Each row of a before or after table is a point. One or more steps were done to the points. Then noise was added and the rows were shuffled. The steps act on how far a point lies along the listed directions, d1 being the first. Name the steps. A step turns or swaps two directions, mirrors them in a line or flattens them onto one, adds a multiple of one to another, or multiplies one. Angles are multiples of 10 degrees, from the lower direction toward the higher: turns from -170 to 170, lines from 10 to 170 but not 90. Use the fewest steps. Two steps may share a direction if one is a turn and the other turns, adds or multiplies; they go together, in the order done. Otherwise the lowest direction goes first.

Directions:
(1): [-52   4]
(2): [ 4 52]
Before:
[[ 31 -74]
 [-22   2]
 [-39 -63]
 [-15  18]
 [-15 -92]
 [-60 -29]
 [ -1  10]
 [ 10 -23]
 [-60  -2]
 [ 13  21]
 [ 19  28]
 [-20  26]
 [ 36  26]]
After, 13 rows:
[[ 20 -91]
 [  9  33]
 [-13 -71]
 [ 25  37]
 [-19  10]
 [-22  -8]
 [ 18 -21]
 [ 53 -58]
 [-57 -22]
 [  5  22]
 [-26  18]
 [ -6   9]
 [-47 -47]]
Steps: turn d1 and d2 by -20 degrees

Directions:
(1): [ 13 -16  65  41  35 -25]
(2): [ 16   3  52 -27 -67   4]
(3): [ 54  40 -24  21 -16 -49]
(4): [ 10  31  18 -68  44 -16]
(5): [ 67 -17  -4  -1  16  56]
Before (13 x 6):
[[ 11  -4  -7  21  -8 -10]
 [ -9   2 -18  13  50  13]
 [ -9  -3  26 -32 -31  25]
 [ 18   0  37 -42   2  19]
 [ -6 -35  52   5 -26  40]
 [-50 -13  28   0  -5 -20]
 [-47  -4   3 -13 -10  19]
 [-21   0  10  -4   0   0]
 [  9  10   9  -3 -14 -36]
 [ 20  10   2  35  24  11]
 [ -7  -8 -10 -44   2  59]
 [ -4  31 -42 -67 -15  20]
 [-36 -27  30 -14  14   2]]
After:
[[-24  15 -36  -5  56  29]
 [ 29  46  12 -16 -16 -55]
 [  9   5 -41  -2 -43  -9]
 [ 33  20 -16  22 -31  -6]
 [  1  19  50  33  -1 -61]
 [ -2 -18   6  -7  23  18]
 [ -8  25  44 -39 -72 -30]
 [ 11   3  -6   9 -22  -1]
 [ 16  -7 -19  20 -56   7]
 [ 53  26  30 -66 -94  11]
 [-31  18 -80  32  92  -8]
 [-13 -22  28   1 -36  12]
 [ 33  25  58 -26 -94 -12]]
Steps: turn d1 and d3 by -150 degrees; multiply d2 by 2.5; turn d4 and d5 by -100 degrees

Directions:
(1): [ -1 -57  20  73  -6 -22 -12 -62 -16  13  46 -17]
(2): [  5  38  12  29  53  13   4 -25 -62 -37  -9  71]
(3): [ 17 -23 -32   5  22  -2  25  57 -76 -21  23 -58]
(4): [ -9 -55   9 -14  12   3  -2  56  -3  51  40  73]
(5): [ 31 -12 -43  10  -1  93 -45  -5  25 -29  34   3]
Before, 9 rows:
[[-18  22 -16 -48   2 -26  35  95 -17   7 -40 -31]
 [  7  37 -44 -37 -10  27  23  33  -4 -44  -7 -42]
 [ -4  10 -26   0   6  19  -7   1 -27 -11 -15  24]
 [-22   3 -19 -47 -10 -33  40  32   4   7 -30 -39]
 [ -5   4   4  27  -7  33 -24 -23   3  -3  10  11]
 [ 12  22 -14   9  -2  41 -23 -59  19 -23 -12  10]
 [  5  32   4  25  32   3  21 -10 -42 -35 -22  -3]
 [-16  65  25  -3  20 -16  13 -23   0 -11 -35  65]
 [  8   4  17  -3  18  32  -5   2  -9   3  -4  34]]
After:
[[ -7  76  -7  -2  15  25  -8  -7   3 -42 -56  27]
 [-14 -41   1 -22  -8 -34  24  31 -10  44   8  -7]
 [-16  46  -6 -13   5   1  13 -46  19 -24 -45  15]
 [  8   7 -33 -18 -13 -17  27  40 -10  -9   1 -84]
 [-16 -28  11   9 -15   0  -3  24 -10  31  23  -5]
 [ -5 -12 -32  -2   3   6  -3  23 -32   4  -3   9]
 [ 14 -20   0 -10   9  31  -3  32 -20   2  10 -16]
 [-22  34  13 -27  15 -20  41  13 -12  -6 -11  66]
 [  1   8   1  15  27 -24  37  23 -54  -9 -13 -20]]
Steps: multiply d1 by 0.7; swap d2 and d3; swap d4 and d5

Directions:
(1): [  3  -7  28 -51 -48  25 -41  -2  -5  18 -33   2  77  56 -84 -25 -18   5
 -10  22]
(2): [  5 -17  30 -19  35 -42  15  21  -2   9  46  89  73  27  44  43   8 -36
 -12  21]
Before, 11 rows:
[[  3   6  -3  -6   7  -4   3  -1  -2   3   5  15   9  10   5   9   7  -2
   -3  12]
 [ -3  -3  -6  -1   7 -15   5   0   7  -6   8   2  -7  -4  14  10  -2   0
   -6   1]
 [ -3   2  -4  17  21 -12   7   2 -10  -8   7  12  -9  -5  31   9  10   0
    1   4]
 [  9  13  -6   4 -22  15   2 -19   3  -4 -25 -43 -35 -18 -32 -29  -1  18
   14 -22]
 [  1   1   9 -17 -26  14 -18  -3  -5   0 -21  -6  22  12 -30 -26  -5   7
    1   6]
 [  2   3  -5  14   3 -16  12   5   1  -5  11   1 -22 -18  22   7  11  -4
    8  -3]
 [  0  -3   7 -22 -23  16 -12  -7   8   9 -14  -5  25  20 -27 -14 -19  -2
   -6   2]
 [  4 -12   5  -5   1  -5  -3  -3  -4   9  -1  13  11  13  -6   7   2  -8
   -7   5]
 [ -5  11 -23  29  -6  17   7 -18   3  -3 -23 -42 -64 -39   1 -17  -5  12
    7 -22]
 [-10   7  -8  16   6  -5  10  -4   3  -3   2 -12 -24 -14  22   7   3  -6
    4 -11]
 [  0  13 -14  28  13  -2   6  -3   1   7  -8 -25 -33 -31  17  -4   8   6
   13 -10]]
After:
[[  5 -16   7  -8  -2 -10  -5  -1  -6   9   2  19  19  14  -4  10   2 -11
   -7   7]
 [ -1   2  11 -21 -37  19 -23  -3  -7   3 -29 -14  25  15 -41 -32  -7  10
    1   8]
 [  2   5  -8  19   6 -17  16   6   0  -6  11   0 -27 -19  29  11  11  -2
    8  -5]
 [  2   5  -2  -8   9  -9   4  -1  -4   5   8  23  14  12   9  15   9  -4
   -4  14]
 [  1  17 -24  35  13   2   7  -4   0   4 -13 -36 -50 -38  19  -6  11  12
   15 -17]
 [-10   8 -11  21   5  -4  11  -6   4  -5   4 -17 -37 -23  28  10   5  -6
    5 -14]
 [  0  -1   8 -28 -30  19 -17  -9  10  13 -19 -10  31  28 -40 -19 -22   0
   -6   5]
 [  6  20 -14   8 -31  29  -5 -28   2  -7 -38 -71 -56 -26 -49 -43  -3  30
   20 -31]
 [ -4  14 -34  40 -17  28   6 -25   3 -10 -34 -71 -97 -53  -8 -29  -6  26
   13 -32]
 [ -4  -2  -3   0  10 -18   8   1   8  -6  12   6  -6  -7  19  13   1  -1
   -7   0]
 [ -4   2  -3  19  27 -18  12   5  -9  -8  13  16  -9  -5  39  14  11  -4
    3   2]]
Steps: multiply d1 by 1.3; multiply d2 by 1.6

Directions:
(1): [  1  39 -13 -14  25  52  23 -67 -33 -45  32   9 -15 -36  35  -4 -39  38
   1  -7  -9 -30  28 -37  23   2  -4 -21 -39  -4  19 -25  16  13 -13 -36
  -6  -8  -8 -29  35 -13  55  36   0   4 -32  20]
(2): [ -8   7 -35 -10 -16  11  -4   0  -1  -1   5 -43 -22  25 -12  10   4  19
   7  22 -23  -6  49 -35 -30  52  26 -33  -2   2 -35 -15  48  40 -39  95
  10 -45   4  44  18  -7 -11 -21 -16   1  -5   2]
(3): [ 14  -9 -28 -10  27 -42 -18   8 -21  17  23  -7  45 -56 -15 -44  10  17
  -9   0 -27 -28   8 -36 -48 -13  31  -7 -42 -19  -8  46 -11 -24   4  12
  42  -1   9 -28 -39  69  40 -37   8   9  -4  10]
(4): [  1  12 -36  -8  15   1 -23  10   5 -36   1 -60 -10  13  60  -7 -25 -18
 -14 -38 -11 -27  -6  14  64 -12   3  -6  22 -14 -29 -25 -43  -3  15  26
  60  38  10  10 -13 -29  12 -53  57   2   5 -19]
Before (14 x 48):
[[  3  -4 -21  -5  12  -9 -12   7  -1  -1   8 -32   8  -5  11 -11   0  -1
   -5  -2 -14  -7   5  -6  -4   2   6  -5  -3  -2 -20  -4 -12  -2  -1  24
   22   2   8   8 -17   3   5 -28  19   6   2  -1]
 [  4  10  -7  -6  11  15   1 -13 -13 -13  13   9  -4 -14  11  -1 -11   5
    0  -8   3 -12   2 -11  10  -5  -7  -6  -5  -6   7 -12   7   1  -3  -8
    3   1  -2  -1  11 -10  12   3   5   7 -10   1]
 [ -1  13 -19 -14   4  13   2 -11  -8 -17  14 -15   3   3  24  -3  -6   6
   -4  -8  -8  -8  11  -6  14   0   1 -11  -1  -3  -7 -17  -2   3  -7  11
   15   5  -2   5  12 -10  11 -16   7   2  -7   1]
 [  3  11 -13  -4   0  12  -9  -3   1 -17   1 -22 -11   7  16   0 -13   6
   -2  -4 -10 -15   7  -6  20   3  -1   0   3   4  -6 -14  -2   7  -2  14
    6  -1   6   3   5 -13  12  -3   7  -4   1 -11]
 [  3   4  -4  -2  -2   5   0   4   4  -5   3  -5 -12  10   1   9  -1  -7
   -5  -2   6   3   2  15  16   7   2   0  12   6  -4 -10 -10   7   4   7
    2  13   5   6   5 -15 -11  -4   2  -2   3 -10]
 [ -3  -4   8   5 -18   0   5  16  10   8 -10  -3  -7  16 -13  11  13  -7
    5  11   7   9 -10   6  -7  11  -4   4   8  10   0  -4  13   5   0   3
  -10  -6  -5  12  -6  -7 -27   6 -18  -4   9  -1]
 [  5 -18  10   5   1 -27  -4  22   0  25  -3  20  19  -8 -19 -13  24  -8
  -10   4  10   4 -13  11 -10 -17   1  14   5  -2   3  23  -9 -14  13  -3
    3   3   3  -6 -21  20  -8 -10  -7  -3  10  -6]
 [-10  -3   7   5 -13   3   1   0  13   9  -4  14  -9  16 -13  19   7  -4
   10   9  12  14   1   1  -5  14 -10   6   8  11   0  -1  13   5  -8  -1
  -20 -14  -5  13   5  -6 -14  14 -14  -1   3   5]
 [  2  -1  -4  -2   1  -2   1  -5  -5   2   6  -4   8 -13  -9 -10   1   4
    0   3  -7 -17  11 -19  -4   2  12 -13 -21  -1   0   9   9  -1  -1   4
    2  -3   5  -6   3   7  17  -2  -6   1  -4   7]
 [  1  -9   4   4  -2 -17  -8  19  13  16  -3  -2   8  12 -16  -8  18  -9
   -7   0   0  14  -1   7 -15   2  -1  11   5   7  -7  12  -1 -10   0  10
   -1  -5   3  10  -2  13 -18  -7 -11  -3   2  -4]
 [  3   4 -21  -6   2  -3 -10  -2  -3 -14   2 -24  -2  -3   5  -7  -3   3
    1   0 -13 -10   2 -11   7   8  16  -9  -3 -10 -13  -6   3   3   2  23
   22   4  -2   7  -1  -2   4 -29   7   0   1  -7]
 [  3   2  12   7  -3  10  -5   1  13  -3  -8  -1 -16   8  -1  11  -7  -8
   11  -4  14   8  -9  13  15  -8 -15   8  16   5   8 -18   1   5   2 -13
  -11   4  -4   6  11 -23 -14   7   3  -4  -3  -2]
 [  0   4 -23   3 -13  14  -4   2   7 -14   4 -29 -18  22  10   6  -8  -1
    2  -9  -7  -2  11  -4  10  16  10 -17  11  -2  -9 -12   6  10 -14  42
   11  -9  -1  15  13 -17  -5 -15   4   0  -6  -1]
 [ -2   3  12  -1 -13  11   7  -6   3   0  -3  13 -16   8  -1  11   6   0
    5   4   9   8   2   6   1   6  -6   7   4   0   6  -8  15   5  -6  -7
  -24  -8 -10   1  12 -15  -8  18 -15  -4   2   3]]
After, 14 rows:
[[ -4   2  13   5  -8  11   3   1  11   4  -2   5 -13  22  -9   7   8  -4
   -1   2   5  19   7   5   1   9 -11   7   8  13   2  -6  13   4  -7   1
  -22 -12  -3  12  21  -9 -20  16 -19  -6  -5  -1]
 [ -1   4 -34  -6  -6   0 -16   8   5 -20  -2 -51 -16  19  12   0  -4  -2
    0  -3 -17  -9  11  -9  15  21  22 -15  12 -11 -31 -18   5  16  -5  61
   37   1   0  29   1 -16  -8 -48  13  -1   7 -14]
 [ -1  14 -55  -6 -12  20 -12  -4   0 -25  13 -64 -27  27  20   5 -15  12
    1  -9 -27 -19  40 -29   3  41  28 -40   4  -7 -33 -23  21  29 -31  93
   33 -26   4  34  20 -19   5 -40  11   4 -13  -3]
 [  7  10   4   1  15  13  -2 -16  -2 -13   9   6  -4 -22   9  -4 -18   7
    9 -10   7  -9  -5  -3  16 -20 -12   4  -7  -2  16 -14  -3  -1   5 -34
   -3   8  -7 -18  10  -7  16   9  11  -2 -14   6]
 [ -8   6   3   0  -6  15   8 -23  -2   5  11  24  -9  -3 -18  15   1  17
   14  18   6   7  17 -21 -21  22  -5  -3 -14  11   8   0  33  12 -20  -7
  -29 -28  -9   4  17   4   3  28 -27   1 -10  16]
 [ -2 -11  36  12  -8  -3  13   9   7  16 -14  45   2   7 -11   6  16 -14
   -5   2  33  21 -29  34  18 -23 -23  26  21   7  22   2 -10 -11  20 -47
  -30   9  -5  -9   0 -12 -22  26 -14  -8   9  -5]
 [  7  -2 -14  -5  14  -8 -10   7  -8   0  13   3  12 -22   1 -14   1  -1
   -5 -10  -2 -16  -6  -7  -4 -11   2   0  -6 -11  -1   6  -4 -11   3   2
   20   7   1  -3  -9  10  10 -17  12   9  -5  -2]
 [  0 -13  -1   2 -15 -15  -2  13   8  16  -6  -9   6   5 -24  -5  14  -5
    2  10  -4  -7   7 -11 -15   8  13 -10  -9   0  -7  13  13   2  -4  24
   -1  -9   7  10  -3   5  -7 -10 -13  -1   6   3]
 [  2   7   7  -4  -4   8  11 -20 -10   4  10  22  -5 -16  -8   0   5  17
    5   9   0  -2  12 -15 -22   6   3   0 -19  -5  13   5  24   2 -11 -15
  -23 -19 -12 -13  11   7  11  25 -21   0  -5  14]
 [ -2   9   5   0 -11  24  18 -12  -4  -6   3   2 -14   4  -7  13   1  13
    7  16   2   1   6 -13  -7  21  -3  -7  -9  12   7 -12  30  16 -11  -5
  -21 -21  -9   6  14 -10  -9  26 -29  -5  -3  10]
 [  0   7 -36 -18   4  -3 -12   6  -5 -14  13 -41   7   9  28 -10  -2   0
   -8 -12 -18 -14  15  -9  11   3  12 -14   4 -10 -25 -12 -10   2  -8  45
   43   4   5  17  -3  -4   7 -46  22   4  -1  -6]
 [  3  14 -16  -5   7  12   0  -8  -4 -16  12 -14 -13  -2  13   4 -11   1
   -9  -6   0 -11  11   3  23   7   6  -8   2   2  -6 -14 -12   7   2   8
   13  15   7  -1   7 -14   6  -8  11   1  -3  -7]
 [  4  11 -32  -8   5   2 -19   4  -1 -20   5 -47  -9   7  25  -9 -13   7
   -6  -7 -21 -25  14 -15  20   6  10  -9   2  -1 -22 -14  -6   9  -4  42
   31  -3  11  10  -5  -7  18 -27  20  -5   3 -14]
 [ -2  -1 -29  -5   2  -2 -17  19  11  -9   0 -56 -10  26  25   5  -4 -13
   -7  -6 -14  -3   9   5  16  16   6  -9  19   1 -36 -25 -15  11  -4  54
   29   4  11  31  -9 -24 -14 -40  31   4   9 -11]]
Steps: turn d1 and d3 by 90 degrees; multiply d2 by 2.5; multiply d4 by 2
